Every row gives one point. Examples show where two turns around zero, p and q, send a point. Write where each new point lands after one turn and then the other. Backwards means that the second turn is done in reverse. Each puzzle has new turns, and all numbers are rounded.
In the rows, 128 means zero.

Turn p:
[143 147] -> [147 143]
[129 163] -> [138 162]
[144 132] -> [144 128]
[96 69] -> [82 79]
Turn q:
[155 144] -> [136 158]
[156  71] -> [188 106]
[ 93 146] -> [ 90 117]
[ 94 129] -> [103 105]
[141 150] -> [122 153]
Where do these land?
p, then q: [142 102] -> [153 112]
q, then p: [162 155] -> [144 168]
p, then q: [ 80 127] -> [ 87 103]

Turn p:
[ 93 125 197] -> [ 93 185 167]
[171 130 114] -> [153  92 140]
[125 113 103] -> [120 110 107]
[123 144  99] -> [146 125 100]
Turn q:
[155 158 134] -> [168 134 136]
[113 123 153] -> [113 128 153]
[144  61  85] -> [101  76  72]
[ 84 142 138] -> [101 163 145]
[144 156 130] -> [158 140 133]
Where do these land?
p, then q: [147 150 126] -> [149 108 131]
q, then p: [140 130  95] -> [142 104 106]
q, then p backwards: [ 57 117 129] -> [ 79  91 166]
p, then q: [168 115 161] -> [116 103 174]

Turn p:
[139  87 159 134 130 115] -> [119  99 148 106 112  98]
[145 133 120 114  69 126] -> [157 148  87 106 107 114]
[123 141 149  97 139 106] -> [109 154 141 109 148 113]
[134 142 163 124 150 112] -> [113 144 158 132 138 102]
[131 151  31 146 172 126] -> [153 100 100 175 200 180]
[122 153 145 164 138 130] -> [116 134 138 171 118 117]
[ 98 101 149 125  63 126] -> [106 131  90  94  72 117]
[133 116 107 121 162 182] -> [152 113 161 131 129 181]
Turn q:
[118  97 112 124 146 111] -> [121 104 108 124 158 124]
[206 140 143 139  82 110] -> [202 131 120 109  72 122]
[194 137 185 111  76 130] -> [171 121 151  91  48 106]
[103 152 114 160 154 136] -> [121 152 137 169 155 135]
[119 134 117 106 162 150] -> [111 132 154 115 159 145]
[110 113 124 171 135 154] -> [120 110 133 177 132 145]
[ 83 123 129 109 150  99] -> [ 89 134 114 122 161  98]
[ 91 129 100 104 119 134] -> [ 88 141 108 117 138 149]
Where do these land?
p, then q: [ 93  87 117 116 149 126] -> [ 80  98 138 119 135 140]
q, then p: [112 181 136  74 137 112] -> [100 196 131 123 160 127]
q, then p: [144 151 105 137 149  95] -> [152 135 144 149 167 121]
q, then p backwards: [162 128 116  62 152  72] -> [163 102 120  57 106  85]
p, then q backwards: [139 107 144 153 129 167] -> [153 120 155 144 109 158]
q, then p backwards: [152 113 107 158 115 163] -> [127 122  97 149 135 173]
p, then q: [112 138 141 153  71 155] -> [135 154  87 136  86 159]
p, then q backwards: [110 120 158 171 122 133] -> [105 117 164 146 101 142]

Turn p:
[106 134 127 122  83 118 124 138 146] -> [100 127 117 123  93 123 108 151 134]
[139 141  84 160 133 149 105  86 145] -> [113 161  91 147 131 164 135  85 124]
[139 119 149 137 131 151 146 166 109] -> [147 125 156 136 136 135 151 167 122]
[101 160 159 148 122 119 120 101 112] -> [125 152 156 151  98 104 119 102 141]
[137 110 114  74  95 135 163 147 105] -> [132  92 148  73 114 158 119 156 120]
[ 97 111 146 153 171 106 169 125 102] -> [134 108 160 132 129  83 179 105 111]
[145 124 113 118 128 149  31 117 162] -> [105 149  87 168 174 155  61 123 132]
[160 143 142 112 114 162 184 131 150] -> [162 114 126 111 108 163 157 151 174]
[161 135 111 121 109  88 137 137 127] -> [152 138 101  90 114 118 116 137 112]
[ 87 123 107 113 176  93 116 148 110] -> [ 93 125 144 102 170  81 133 113 108]
[138 106 156 151 147 137 113 112 140] -> [146 116 120 174 140 123 130 117 128]
Turn q:
[152 162 159 157 107 138 124 116 120] -> [157 178 128 140 115 115 122 120 109]
[171 114 148  67 111 106 136 126 164] -> [140 134 181 114 114 130 132 134 198]
[139 130 146 139 110 116 111 134 186] -> [140 134 141 172 113 108 111 153 159]
[119  55 147 145 160 122 132 102 132] -> [137  88 130 171 141 183 140  98 137]
[163 113 108 101  94 110 104 152 102] -> [164 109 144  76 107 133 109 149 136]
[114 165 120 133 156 121 152 149 135] -> [ 97 143 130 130 151 109 151 153 111]
[146 141 104 122 136 113 105  91 161] -> [151 121 124 137 160  92 119 121 163]
[ 47 128 153 123 158 118 134 142 107] -> [ 59 107 149 144 138 139 119 110  80]
[ 88 137 110 146 125 157 198 102 112] -> [ 90 132  90 129 112 117 189  90 105]
[123 106 109 126 137 126 111 135 100] -> [133 100 119 108 138 147 117 127 114]
[150 124 112 128 113 115 122 130 102] -> [158 119 130 100 124 128 129 131 119]
[126 160 121 149 128 194 107 157 116] -> [111 171  71 116 122 134  97 148 108]
Where do these land?
p, then q: [153 119  99  56 164 146  99 141 130] -> [ 94 124 118 123 192 170  97 128 165]
q, then p: [155 127 163 104 162 152 187 100 131] -> [128 132 136 127 106 139 173 103 200]
q, then p: [119 117 125 140 165 134 149 114 127] -> [122 122 136 131 135 135 169 106 129]
q, then p: [ 93 137  88 109 121 141 129 122 149] -> [ 88 104 105 112 125 104 124 117 112]
q, then p backwards: [136 124 131 115 143 135 155 148 107] -> [127 134  96 127 125 148 147 142 118]
p, then q: [123 149 150 127 141 126 105 157 122] -> [124 141 152 145 148 121 118 155 114]
q, then p: [113 132 129 143  72  91  99 111 163] -> [154 131  90 151  98  96  95 138  87]
q, then p: [121  86 133 136 102 119 120 142 167] -> [122 119  98 164 108 137 130 163 107]
q, then p: [152 102  96 153 103  81 154 146 147] -> [168  97 108 115 113 127 153 178 102]
q, then p: [127 148 135 169 149 119 135 123  85] -> [155 148 170 109 138 137 143 105 108]
q, then p: [123 181 169 161 117 187  71 123 105] -> [111 222 141 122 139 138  80  95 117]
q, then p: [122 114 118 122  98 105 133 108 104] -> [152  96 127 123 109 137 107 116 116]

Turn p:
[157 168 132 148 115 134 125  95 120 149 201] -> [164 150 168 189  80 113 119 120 123 126 141]
[191 126 132 149 136 101 117 129 166 138 189] -> [176 102 169 142  82 129 107 150 133  83 155]
[104 125  81 114 130 150 107 162  82  95  91] -> [117 182  94  87 168 140 124 121  93 128 102]
[105 127 112 124 119 117 155 161  68 130  78] -> [ 92 149 108 103 166  89 149 133 103 129  83]
[ 75 100 182 125 119 136 142 146 161  91 103] -> [ 62 100 118 122 155 170 150 154 139 150 156]
[143 121 115 140 121 140 132  84 168 135 190] -> [177 122 128 171  85 147 142 126 144 122 163]
[115  85 193  59  88 147 144 150 154 106 102] -> [ 66  79  98  91 119 133 131 149 104 182 182]
[ 79 133 110 100 165 107 114 147  93 140 110] -> [125 147 117 118 205 101 116 112 127 131 126]
[103 110  84 155 156 118 151 160  68 130  92] -> [132 153 113 110 189 110 160 141 108 107  67]
[124  77 176 108 127 146 117 103 132 124  90] -> [105  66 105 120 135 156 125 114 111 166 125]
[168 175 140 129 160 144 135  96 144 109 155] -> [154 137 191 127  94 143 134  94 142 137 142]
[116 132  79 124 124 103 150 134 129 144  83] -> [125 141  91  99 142  95 146 120 158 107 102]
[149 148 138 151 125 155 110 134 163 167 144] -> [151 128 144 144  96 136  94 155 162 146 120]
[164 166 120 167 109  94  93  93 141 132 164] -> [143 137 153 172  79 130  96 103 144  76 126]
Turn q:
[ 71 143  93 129 127 147 132 113 121 103 141] -> [ 89 128  99 162 140 135 152 110 121  92 114]
[162 119 166 145 115 143 113 130 169 145  98] -> [161 150 173 116 132 150  99 149 144 146 109]
[143 102  87 148 142  76 138 191 152 100 164] -> [153  71 116 151  88  86 132 144 187 105 149]
[ 75  75 204 135 137 158 132 116 164 149 108] -> [106 123 205 153 201 150 132 137 137 166 112]
[184 124  77 114 164 106 122 129 105 127 123] -> [158 112  67  84 117 119 110 124 145 124 154]
[146 137 128 133 131  90 173  64  93 100 128] -> [148 159  95 112 124 112 184  74 129 159 137]
[149 128 138  93  95 117  86 121 146 133 133] -> [133 145 156 123 107 136  81 105 121 118 153]
[116 125  99 158 107 169 181 131 118 188 120] -> [ 92 115 100 134 106 176 146 166 124 176  90]
[140 109 162 123 122 142 152 126 125 104 151] -> [130 129 163 115 128 136 169 128 134 128 150]
[117 131 152  77 122  98  69 128  86  85  79] -> [131 122 152  86 153  83  92  62  88  92 120]
[108 128 151 171 142 130 102 109  99 109 164] -> [163 119 130 165 153 130 163 123  88 114 140]
[143 189 142 114 144 136 107 144 150 213 120] -> [116 172 116 129 123 118  62 195  96 159 131]
[110 154  64 125 118 152 157 162 135 108 135] -> [ 86 118  89 133  93 131 143 148 151  85 105]
Where do these land?
q, then p: [174 117  99 163 162 102 160 129  74 139 125] -> [183 118  86  92 104  75 144 140 117 113 127]
p, then q backwards: [173 136 158 112 168 146  97 100 119 125 174] -> [149  90 170 138  86 104  77 120 122 141 140]
p, then q: [144 177  98  71 143 160 156 147 139 156  90] -> [ 95 176 124 122 103  97  65 121 137 164 163]
p, then q: [ 96 165 132 172 112 106 151 114 102 120 126] -> [131 152 129 157 145 100 161 128 135 134  75]
p, then q: [127 121 164 106  64 147  85 140 149 137 152] -> [127  86 127 179  98 155 101 133  83 104 131]
p, then q: [143 108  77 147 149 157 160 134 139 154 104] -> [119 140 119  72 101 124 105 141 174 139 114]
q, then p: [110 154 169 121 102 108 152 145 161 105 137] -> [ 68 115 157 151 121 114 133 135 153 114 135]
q, then p: [143 155  95 158 159 111 129 126 125 137 182] -> [160 165 127 127 102 119 143 163 119  78 120]
q, then p: [173 121 146 149 145 175  91 156 131 118  97] -> [126 118 151  59 124 144  99 132  90 151 138]
p, then q: [120  91  90  81  99 128 105  82 166  80 163] -> [123 134  81 143  86 192 169 116 125  96 176]
q, then p: [ 87  96 122  93 121 103 139  71 140 160 116] -> [161 123 118 188 152 136 120 102 177 151 115]
q, then p backwards: [ 88 109 166 148 159 126 144 159  73  99 115] -> [131  89 150 123 164  95 185 132  83 138 112]
p, then q backwards: [ 85 115 147 144  82  93  94 160 145 132  84] -> [ 85 139  69  89 156 158 128 152 148 153 117]
